Each wall is flat, endless, passes through zero and stands at right angles to its row. A trip goes straight from one point to another. Which walls does it cross, in order?
In the rows, 128 means zero.

Walls:
(1): [ 37 166]
(2): [ 71 138]
(3): [69 86]
(4): [ 90 100]
(5): [151 159]
(6): [146  87]
Trips:
[142 104] to [ 71 138] => 2, 1, 6
[110  76] to [139 104] => 2
[199  78] to [169  59] => 5, 4, 3
[ 62 143] to [ 96 126] => none

Walls:
(1): [166 140 141 129 181  63]
(2): [165 114 103 211 133  95]
(3): [198 180 153 101 166 129]
(4): [117  57 146  75 150 125]
(5): [120 125  87 132  76 181]
(6): [156 181  99 156 186 182]
(7): [ 94 117 158  93 155 117]
(8): [147 104 163 157 144 136]
Trips:
[122  93 116  65 169 155] to [139 153 185 126 172 111] => 1, 8
[150 122 133 115  88 235] to [116 140 126 150 119 158] => 3, 2

Walls:
(1): [181 117 103 142 170 249 198 120 115 112 122 146]
(2): [152 123 155 182 125 123 103 139 136 118 149 129]
(3): [ 82 171  84 166 178 110 117 183 113 175 237 133]
(4): [128 143 116 122  46 136 167 222 162  37 104 114]
(5): [185 142 138 191 131 188  93 116 165  91 179  52]
(6): [ 95 134 137 186 110  97 165 180 167 192 146 117]
Trips:
[116  77 126 123 204 164 132 166 163 158 140 144] to [141  80 112 147 120 192 102  98 144 122 138 103] => 5, 2, 6, 3
[109  51 139  66  88  59 151 146 108 192 131 195] to [ 66 146 169 182 120 105 113  99 134 185 119 124] => 3, 2
[137 201 172  90 109 135  85 126 117 136 142 204] to [145 123  67 107  58 119 134 139 145 113 141 178] => 2, 4, 3
[161  74 131  64  98 154 129 149 112 143 125  69] to [ 94  75 129  87 108 190 200 102 133  84  98 102] => 5
[111 119  84  90  52 106  96 179  78 124 154  46] to [107 112 150 159  92 110  62 123 123 219 115 190] => 5, 2, 4

Walls:
(1): [133 151  80 128 163 122  94 132 153 132 110  47 116 108  85  77 173  79
 110  78 133 128 154  78]
(2): [ 70 178 178 139 194 138 141 198 148 137 116 138  93 113 146 122  92  66
  53 124  65 142 121 211]
(3): [175 171 109 170 100 133 133 105  94 170  99 114 158 121 150 210 101 122
 168 169 164 176 110  76]
(4): [134 175 114 118 203 128  93 131 108 164 117 132 104 134 131 134 151 163
 144 123 120 153 160  86]
(5): [168 147 161   7 106 155 150  93 121 190 122 150 148 116 113 192  68 120
  68 116 157  96 177 120]
Trips:
[148 157 142 118  76 125 129 157 103 129 172  93 143 137 175  66 106  97
  86 132 129 211 161 115] to [154 168 131 133 175  61 171 143 137 151  75 129 131 160 140 141 158 135
 143 144  87 182 101 135] => 5, 4, 1
[113 125 119 103 140 135 128 136 129 109  71  98 149 146 165 131 149 131
 142 125 136 128 107 127] to [115 100 105 168 123 126 107 146 159 110  87 121 121 129  91 148  81  67
 138  99 133 118 140 164] => 4, 2, 3
[113 128 124 147 102 179 109  75  80 123 150 130  91  95 147 169 114 100
 152  32 177 110 120  78] to [148 134  55 185 127  58 166 121  35 119 124  87 155  62 154 163 190  94
  91 108  92  91 112 124] => 4, 5
[109 180 123 161 175 131 121  91 135 136 138 165 150 171  83 111 121 142
 145  99 152 151  93 145] to [ 92  46 113 132 144 153 153  74 144  83 118 139 132 166 140 139 160 152
  54 133 121 133 106 168] => 1, 3, 4
[108  93 105 153 108  76 127  74 100  65 144 129 124 166 154 101  75 123
 199 107 164 128 129 162] to [119 139 124 160 131 159 128 141 124 159 122 137 124 158 144 102 122 104
  93 159 112  91 177 112] => 2, 1, 4, 5

Walls:
(1): [158 147 178 142 146 187 144  97 179 135 137 140 132 127 139 114 113 163
 104 108 146 110 125 143 141  72 147 166 129 113 126 211 134 116 106 139
 143 167 161  76 114 119 116 179  85  70 171 143]
(2): [187 119 138 138  70 218 165 117  86 127 104 146 131 100  99 127 107 159
 125  70 121 122 130 140  98 125 137 108 140 132  97  90 144 114  65 142
  72 109 157  98 111  93  71 107 153 157 134 136]
(3): [ 90 115 203 125 144 141 117 130 175 179  79 185 147 120  81 145 119 148
 150 211 114 135 163 111 135 150 148 205 163  68 122  88 182 135 173 168
 110  91 162  93 171 142 126  99  90 125 188 192]
(4): [ 74  90 128 165 156 179 150 184  91  96  98 157  77 158 123 143 112 159
 146 186 137 152 109 105 108 187  98 148 140  83 175 141 109 148 111  89
 163 141 174 115 127 123 159  48 147 145 162  89]
(5): [ 93 149 119 172 120 232 184 134 125 135 175 150 118  73 201 130 117 122
 138 172 155 175  90 143  99 173 172  80 123  91 106 114 113 135 149 119
 211  97  45 168 101  93 150 160 172 109 124 141]
(6): [186 129 124 114 164 116 172 139 173 133 152  90 205 152 179  93 126 123
 136 132 193 107 137 100 148 171  79 134  99 130 114 128 173 154  72 128
  92 102 205 148  98 149 176 105  68 113 137 119]
(7): [107 106 148  98 135 107 130 185  73 147 171 108 132 118 102 100 133 100
 163 204 100  35 108 113  81 145 179 130 172 147 159 131 157 168 147  98
 142 108 116 119 110 109 122 112  97 100 184 144]
Trips:
[126  61 117 172  89 125 162 125 120  89 184 116 145 170  75 188 162  90
 125 111  96  57  75 196 142  48  45  90 104 184 172  56 158 138  61 141
 147  61  85  89 190 113  97 125 131 139 144 132] to [123 165 147 104 138 138 140 156 108  98 145  57 196 153 146 190 191 127
 124 150 185  66 124  97 124 193 144 117 163 112 120 154 142 102  98  64
  66 156 117 166 148  87 121 132 152 154 100  24] => 6, 4, 2
[170 161 146 155 114 116  77 138 135 154 116 185 102 105 108 150 128 138
 129 146  93  86 103 101  23 153  64 160 115  96 176 104 134  83 111  12
 133  95  84 159 147 112  99 184 175 112  91 163] to [106 154 132 127  36 160 115 120 164 113 153 133 167  97 134 111 115  95
 179 133 132  84  75 199 139 156 106 104 138 127  95 156 138  61  88 203
  97 142 109 129 137 176 145 178 184 145  47 106] => 3, 4, 7
[102 136 157 105  71  72 148 137 141 125 129 132 103 119 157 120  69 151
 143 129 117 144 104 140 158  75 117  68 121 159  99 159 179 175 132 124
 125 209  90 212 168 139 133 147 181  91 151 101] to [ 87 140  91 118 144  67  71 150 104 144 179 139  99 125  81 142  97 119
 167 150 131  90 185 175  91 112 180 171 110 127 123 101 122 140 100 147
 135  98 138 107 193 236 107 165  84  81 175  57] => 7, 5, 3
[103  73 121  87 121 105 168 162  98  88 107 116  85 116 137 110 141  96
 144 137 156 158 151 125 109  59 106  39 103  80  72 184 136 115 131 138
  96 167  95  82 165  93 127  94 108 126 124 147] to [188  49 150 159  77 177 115 116 168 186  63 138  91 116  61 125 120 139
 171  84 102 148 126  93 137 165  64 130 154 166 142 135 156 139 145  80
  95 137 140 104 114  99 157 152 109 118 169 143] => 1, 3, 6

Walls:
(1): [104 120 181 136 193 146 104 111  77 169 106 116 138 163  92  98  83 127
  89 161 153 151 113 196  89 132 119  91 121  83  88  92 110 155 132 151
 186 122 185 149 168 128  95 107 145 180 146 185]
(2): [134 130 102 176  86 114 146 131  85  51  98 159  98  83 114  93 178 167
 135 189 101 122 123 108  95 134  86 126 189 215 118 163 168  65 131 132
 183 197  94 196 116 235 154 105 249 101 104 126]
(3): [120 106 191  24 124 134 111 126 130 117 137 146 171  67 146 121  91 105
 114 208  89 155 181 145 177  86  79 147 147 158 199 189  72  95 110 130
 109 160 140 161 148 115 123  84 127 127 146  81]
(4): [130 144 155  93 105 169 133  93 186 100  88 131 142  94 167 151 168 154
 193 145 115 160 131 137 144  97 140  90 143 124 106 129 171  61 187 125
 118  88 103 178 137 155 124 164 122 168 179 143]
(5): [181 108 170 124  96  90 108 202 143 156 118 174 125 120  55 134 140  96
 119 163 115 207 131 120 166 174  96 123 112  93 113  58 125 130 139  93
 141 131 177 157 167  95 105 112 131 107 137 123]
(6): [110 135 161 104  85 112  30 127 102 110 136  97 173 115 125 132 109 114
 170 172  46 140 131 187  82 113 101  96 107 152 163 120 150 107 140  75
 124 226 153 120 130  74 165 118 116 117 158 113]
(7): [185 173  81  88  83 163  88 174 139 176 117 187 187  51 122 121 116 142
 155 118 191 166 178 145  85 187 116 187 128 143  95  76 177 113 148 103
 164  87 139 121 125 196 126 147 124 177 133 127]
(8): [137 131  60 152 155 229 144 134 103 108 229 116 112 100  67 178  52 107
 135 115 180  82  99 109  93 139 165  81 154 143 136  88 189 166 159  82
 204 135 131 142  94 154 106 130 128 166 145  70]
(9): [145 114 121 151 122 170 191 134 113 171 102  97 129 127 149 185  74 202
 147 104 134 118 114 158 184 138 123 144 170 148 135 188 202 171 165 110
  69 109 113 163 156 133 169 121 123  87  75 164]
(10): [175 158  84 184  91  88 137 177 163 121  85 157  87 137 139 129 171  99
 124 139 109  89 159 128 129 127 105 126 164 125 127  62  72 133 119 117
 139 130 166 121 136  74  92 146 167 151 154 137]
(11): [100 200 169 125  44 158 200 171 123 134 218 146 113 132 111 158  52 148
 176 126 152  87 168 176 107 153 131  99 127 165 197  49 142 196  79 121
 171 116 144  79  73 130 133 113 137 148 138 121]
Trips:
[ 44  97 141 152 100  96 152 156 126 128  64 156 155 124 133  99 130 108
 121 113 185  68  87  94 140 114 110 147 108  82 118  68 109 137  47 152
 162  66 130 159 122 193 136 145 175 162 132 122] to [ 53 145 100 123 124 184 157 169 147 187 170  87  77 164 145 106  80 116
 142 100 123 155 171 110 125 128  79 107 145 108 132 163 203 143  98 138
 121  87 149 134 124  95  92  66 148 142 106 135] => 8, 2, 9, 10, 7
[116  94  96 153 151  91 159 157 123 104  81 127 137 101 142 101 134 109
 106  93 134 139  94 120 170 113 105  95 166 126 134 135 206 121  99 141
 140 102 132  90  83 144  81 169 102 140 113 143] to [163 181 129 219  87  78 115 190 106 111 159 157 118  48 137 111  41 132
  62 123  72  98 182 126 147 152 132 105 117 201 131  91 121 153 110 114
 103 155 132 114 108 176 155  50 153 164 116 177] => 4, 7, 11, 5, 6, 3
[ 94 125 123 127  96 108 137 184  90 158 140 172 127 125  17 120 181 191
  74 164  50  40 123  91  97 101 193 198 133 107  95 123 105 193 128 177
 175 149 113 215 111 150 110  96 150 107 112  79] to [193 167  86 119  96 134  87 180 183 143 114 131 149  92  97 177  47 170
  98 121  87 124 142 166  89 162 147  91 145 112 157 106 149 111  86 131
 152  84  98  85  52 138 176 118  62 148 158 142] => 7, 1, 6, 2, 9, 4
[157 155 138  88  71  95 143 126 124 106 113 179  92 122 174 143 113 196
 120 161 101 127  85 178 191 161 126 134 182 174 122  72 124 129  82 160
 151 206 155  93  71 102  90  80 151  93 156  89] to [113 208  74 165 111  90 121 117 135 143 167 146 130 120  72 187 115  89
 137 112 147 142 161 152 105 148  83 139 104 149 153  96 146 179 111 155
 185 105 204 106  99 177 118 122  98  59 187 125] => 7, 8, 3, 1, 2

Walls:
(1): [ 76 125  99 116 124 160 109 101 101 183 113 114  84 138 152 120 112 139
 166 181 143 130 118 116 105  93 108 146 157  80 141  91 164 174  98 170
 132  77 132 143  86  67 140 110 101  66 117 112]
(2): [ 66 133 110 133 110 129 162  99 152 101 117  76  95 134 150 153  99 128
 131 139 102 112 157 178 171 145  97  66 147 119 142 157 110 126 127 133
 129 144 139 104 125 220  86 151 148 141  44  74]
(3): [ 89 148  66 142 150 131 127 182 109 161 164 145 129 153 100 173 154 135
 101  78 159  94  80 137 217 115 115 167  97 169 133 154 166 127  80 194
 138 154 127 134 174  99 136  82 157 113 139 184]
(4): [ 87 122 123  95 178  78  98  66 108  59 174 128 103 159  95 204 100 134
 111 168 132 115 108 154  83 119 163  93 109  91 119 107  98 157 155  82
 145 138  98 126  65 110 164 120 151 116 100  98]
(5): [129 104  92 163 152 106 179 161 165 113  86 134 103 207 177  73 104 132
 173 153  74 145 120  94 118 113 130 135 151 123 126 151 157 118 160 136
 163 107  79 131 199 116 222 184 137 139 125  99]
(6): [124 139 131 122 158 119 156  94 113 109  88 160 138 204  96 114 176  83
 169 106  86 136 147 172 149  93 135 149 165 127 142 209 146  56 117 128
 129 113 104 138 112 190  75 142  77  97 145 115]
(7): [106 128 200 136 133 203 124 103  97 132 156 118 156 180 104 138  88  98
 100 139 153 142 132  87 156 126 124 162 130 136  89 108 150 132 128  84
 185 118  98 144 165 139 108 157 123 155 205 105]
Trips:
[139 103  56 137 162 200 143 167 139  85  80 162 140 155 162  89 123 193
 156 117  65 183 109 134 135  98 104  88 131 121  80 107 151 158 167 131
 164  89 111 105 106 130 158 139  97 115 174  94] to [161 122 178  73 136  82 183 105 154 140 153 140 106 141 122 123  96 146
  86 145 140  91  89 157 151 194 108 141 130 111 113 161 134 123 104 130
 155 208 162 132 140  45 117 142 118 108 157 144] => 6, 3, 4, 1, 5
[130 136 180 147 142 141 171 123 139  70 122 120  88 144 173 135 101 113
  92 164 140 141 175  90 135 141 158 136 128 107 145 143 112 139 145 123
 168 142 119 150 146 144  97  93  73 107 192 128] to [134 165 139 149  78 101 171 146 150 163 226 154 147 118 119 142 135 135
 117 174 122 110 115 150 140 149 131 138  90 217 174 135 185 130 143  80
 141 131 168 141 141 170 133  85 152 166 116 101] => 4, 5, 6, 3
[ 96  98 173 117 123 188 105  85  93 175 143 127 112 132 139  49 140 132
 182 151 135 113 179 235 140  78 138 163  85 144 153  50 113  77 107 134
 123  87 124 116 160 121 112 152 136 138 151 143] to [102 116  83 160 191 124 120 117 108 120 168 116 108 126 108 117 145 116
 137 161 156 119 157 152 108 139  91 130 118 103 172 120  88 141 150 126
 181 165 211 108 122 168  82 127 109  86 119 175] => 2, 4, 7, 3
[160  70 162 105 178  43 159  53 114 154 132  69 126 119 118 155  99 166
  97 114  50  83  57 120 125 137 108  99  81 134 130 169 141 141 170  67
 123 146 169 123 119 146 105  75 149  76  98 122] to [ 62 147 119 108 188 128 128 150 105  75 113 100 110  66 103 141 103 126
 126  91 142 115 116 159 124 124 131  19 168  77 179 144 146 175 134  85
 142  97  97 147 152 122 110 107 168 149 118 164] => 3, 1

Walls:
(1): [110 126  90 124  79 132 149  68 132 142 133 117  66 137 108 106  83 115
 118  68 145 105  75 120 128 180 101 153 113 145 135  93 120 129 127 152
 108 140 142  75 101 117 114  88  97 154 106  85]
(2): [ 91 130 184 159 166 158 118 135  89 154 108  62 144 134  81 134 131 205
 138 121 108 157 139  90 105 156 158  96 133  94 214  85 117 147 121  80
 101 152 140 140 133  99  68 112 147 166 104 113]
(3): [ 96 118 135 156  41 156 145 129 111 156 115 170 117 129 111 146  38 120
  98 119 139 139 109  85 167 160 155 123 173  96 158 149 178 114 119 163
 103 102 102 165  83 140  75 115 132 117 154  72]
(4): [115 126 184 196 166 130 136 141 115 140  78  70 182 106 158 141 174  72
 108 105 155 163 165 159 115 133 129  99 105 161 139 139 137 100 118 173
 154 144 143 134 131 146 126  91 186  83 133 178]
(5): [138 129 180 147 114 137 117 124 112  34  96 135 101 136 160  44 150 156
  85 155 106 168 110 125 124  69 132  93 171  78 161 132 136 150 109 120
 105 140 100 128 127 149 159 103  86 191 116  95]
(6): [ 71  95 122 113 141 173 113 102 151 108  89 139 160 164 157 166 180 191
 189 214 124 133 136  79 124 124 107 109 115 114 115 135  92 114 121 188
 119 127 162 144  88 178  72 177 181 175 124 132]
(7): [ 67 107 150  71 116 184 130 122  98 159 154 116  90 175 166 123 113 159
 130 155 129 105 133 115 113 181 146 170 154 161 115 105 152 116 132 171
 138 128  80 130 131 126 133 140  78 168 191  92]
(8): [182 113 174  64 117 159 121 118 119  94 156 122 108 131 125  83 116  88
 130 174 145 143 179 137 152 124 174 115 118 111  98 160  91 154 109 109
 136 114 192 103 115 118 135 112 116 131 136 152]
(9): [191 172 132 101 110 108 130 115 100 118 147 152 107 104 120 124  59 145
 121  97 149 118 163  97  88 112 148 157  74 137 155  76 182 139 142 208
 153 121 143  86 103 172  87 105  74 140 119 154]
(10): [120 107 135 131 114 138  91 126  65 143 132 136 128 105 101 150 111 124
 134 135 121 161  72  67 164 144 164  64 105 129  47 186 210 162 129 218
 137  86  88 118 105 145 151 108 143 157 161  91]
(11): [155 136 112 117  97  80 153  80  99 182 130 178 113 134 154 141  92 183
  99  84 152 143 155  96 180 199 164 139 152 131 158 144  80  83 111 139
 144  86 172 110 161 168 161 114 164 118 138 105]
Trips:
[173 145 115 102  71 119 115 185 125 134 130 108 163 117 114 183 132 117
  99 164 145 181 178 124 116 111 126 106  72 104 151 166 121  93 182 108
 146  55 170 131 120 141 157 122 104 135 138 150] to [124  79 146  95 138 109 128 191 155 103 167  91 162  77 111 152  96  96
 138 119 203 122 121 173 131 104 141 225 181 140 189 148 110 104 117 139
 104 130 113 175 157 106  94 216 165  81  28 169] => 10, 11, 9, 8
[ 91  94  72 136  82 132 134 105 163 110  91  92  89 138 123 111 100 101
  85 137 136 138 146 171 156 172 143 138 175 149 174 138 135 129 164 149
 167  99 150 200  78  96  89  95 120  36  91  85] to [ 82 128 113 146 117 196  99 125 130 156 195 160 146 116  71 103 156 146
 149 185 140  78 120  80  59 127 106 146 160  90 150 191 113 144 163 115
   7 128 104 127 183 117 145 140  57 208 142  99] => 4, 2, 11, 5, 6, 10

Walls:
(1): [105 186 154 115 158  71 127  80 148 160 134 150  45 120 149 134  98 133
 160 104 115 114 139 136  97 175  20 183 111 116  99 195 158 192 200  77
 181  82 171 156 148  70 149  97  99 101 101 107]
(2): [126  91 138  81 104 105 198 118  83 197 118 164 158 112  95  99 154 134
 156 126  75 119 120 209 161 116 182 105 146 137 164 123 100 127 121 163
 249 122 133 119  89 105 134 202 181 109 165 189]
(3): [156 158 149 105  81 167  80 117 190 134 150 121 142 110 181 115 117 215
  57  97 122  85 126 162 144 117  60 172  99 147  87  83 146 166 109  99
 179 167 148 164 123 131 125 143 129 103 170  83]
(4): [179  93 118  79  74  63  56  86 124  52  73 155 156  97 114 154 153 202
 146 119 120 137  88 120 147 112 141 156 134 156 136 199 158 172 163 175
  66 117  58 162 136  95 137  73 115 158 159 139]
(5): [156 149 182 114 150 152 176 145 166 127 128 160 200  93 136 138 177  80
  62 118  91 126  94 129 146 100 156  73  62 216 155 129 141 125  92 135
 118 144 101 134  97 116 149 140 143 152 129 120]
(6): [144 122 112 188  57  71 114 121 130 170 171  35  88  79 139  58 116 119
 120  82 101  94 181 131  77 183 125  98  76 126 180 116 113 124 128 137
 192  44 144 134 156 148 150 108 167 127 109 144]
(7): [ 90 163 179 143 223 107  93  88 173 123 101  86 143 157 105  85 157  99
 145  57  97 148 124 127 119  66 137 184 157 168 138 143 114 122 155 107
  92  98 103 133 197 147 123 168 151 147 127 187]
(8): [175 116 135 142 177 112 152 146 103 163 151 130 130  82 126 124 198 133
  78 109 149 182 137 172 189 140 140 119 145 157 212 134  84 108 131 137
 136 145 154 120 134  99  96 156 192 108 142 213]
(9): [126 191 112 134 153 144 200 171  57 152 147  86  73 104 158 195 140 148
 187 115 180  95 141 106 148 128 114 167  90 221 146 131 137 121 129 106
 136 161 142 135  45 135 104  51 100  17 163 121]
Trips:
[137  89  98 125 173 173 110  82 108 109 130  71 129 145 127 169 157 107
 106  93 102 177 159 157 153 120 102 151 209 103 115  86 104 131 142  99
  93 160 176 124  67 158 131  84 111 167 148 119] to [ 50 105  95 148  93 109  91 168 143 170 108  74 142 112 155 111 104  76
 113 150 180 160 119 136 196 143 172  69 187 153 155  97  84  79  98  94
 153 151 130 107 159 106  98 142 105  67 219 134] => 3, 2, 7, 6
[ 92 125 152 145 125 172 127 155 128  88 144  99 213 127  70 107  79 196
 168 160 175  94  61 113 186 168 166 108 164 199 124 167 100 145 113 142
  67 137 183 142 150 145 149 111  95 106 122 107] to [171 194 142 145 150  56  98 111 123 140 118 111  91 164 181 174 125 172
 182 126 132  94 139 109 119 130 114  40 103 179 166 186 117 105 103 146
  81 139  90 125 134  70  82 112 138 137 117 149] => 7, 8, 1, 6

Walls:
(1): [129 143 105 113 105 107 181 136  89 187 132 118 138  97 136 227 141 148
 111 130  31  74 152 199  54  91 100 136  89  94 123 141  78 134 197  83
 137  94 129  79 143 111  91 108  87 171 160 108]
(2): [175 148 118 114 107 152 100  94  94 142 143 133 130 179  96  99 134  80
 115 130 154 169 137  72 174 142 166 142 176 147 136 154  54  49 134 168
 109  37  98 135 130 123 115 155 104 114 134 158]
(3): [ 96 149 112 121 118 130 130  77 159  87  70 121 119 116 138 101 122 119
 152 158 110 162 167 165 189 171 166  72 213 147  89 118  89 108 147 143
 155 159 123 102 123 172  62 103 148 118 125 121]
(4): [ 92 182 204 148 114 152 177  94 119 131 126 125 136  63 102 144 124 100
 140 102 124 164 101 134 140  89  80 138 124 176 117  86  80  86  99 180
 132  89  96 122 195 164 120  78 117 134 152 121]
(5): [144 152  66 135 130 155 101 127  96  78 217 136 130 126 103  70 127 124
  83  93 110 195  95  93 106 128 127 184 108 155 129  95 184  94 132 154
  85 120 148 130 177 127 128 112 110 146  94 111]
(6): [ 95 113 121 104 118 101 123 164 107 119 144 138  85  90 165 165  94 129
 129 135  70  76 166  99 121 117 111 161 176 123 138 249 160 157 110 158
 100 140 107 145 132  67  99 125 107 108  70  92]
(7): [109 202 204 108 187 158  98  93 101  88 122 159  32  77  81 152 118 115
  90  85 167 122 130 143 136 158 132 106 112 151 122 189 133 147  99 108
 107 213 135 137  99  65  86 112 138 117  77 162]
(8): [100 113 173 143 117 144 128 123 191 122 163 124 122 141  85 116 139  98
 133 125 187 173 141 129 104 161 115 103 151 129 132 105 167 118 188 129
 143 115 122  96 101  97  94 133 118  43 150 146]
(9): [111 147 190  91 112 136 113 134 144 114  80 111 122 142 133 144 136 115
  86 107 133 120 148  93 156 163 114 188 165 167 197 169  97 124 151 184
 102 128 106 130 157 161 117 138 121  75 133 132]
(10): [112 161 131  84 123 175 109 139 111 114  97 116 123 119 162 123 153  86
 166  72 137 141 160 129  71 130 126  66 122 123 126 131 167 155  82 158
 127 176 129 140  70  80 181  71 189 178 156  94]
Trips:
[143 121  50 129 135  68 147 130 108 135 125 134 129  98 127  73 139 140
 146 118 235 104  89 143 132 103 159 205 130 179  88 101 168 154 135 149
 192 180 109 169 125 160 139  72 133 141 113 149] to [144 103 103 130 101 106  89 137 191 110 122 160 127 116 148 118  72 173
  78 144  70 201  73 201 130 150  82 118 160 123 141 186  96 116 128 159
 124  59 129 159 108 130 118 105 141 152  97 153] => 3, 6, 2, 9, 1
[175 146 123 139  60 147 207 168 101 178 110 130  82 140 145 137 110 190
  71 166 122 175 125 212 120  88 116 146 118 136 108 108 118 170 134 143
 133 133 145 117 133 179  89 160 125 133 169 134] to [102 146  61 150 100 133 112 138 110 131  35 143 161 111 149 148  79 123
 145  85 115 162 155  54 101 181 105 204 105 173 143 120 138 116 134 125
 139  92  97 150  92 159  94 123 190  85 157  83] => 9, 5, 2, 10, 6, 1
[145 166 154 192 145 162 163 109 138 161 159 101 142  56  44 102 136 117
 165  71 123 205 160 185 125 147 138 102  98 140 188 100 118 140  88 117
  90 104 135 117  68 138 116 102 120 114 117 127] to [107  96 146  61 155 123 158 102 173 103 166  75 177 163 122 175 147 167
 154 119 204 177 153  54 109 110 154 141 151 156 113 128 136  95  87  72
 103 169 102 184 167  90 168 151 110 135 122 144] => 3, 9, 4
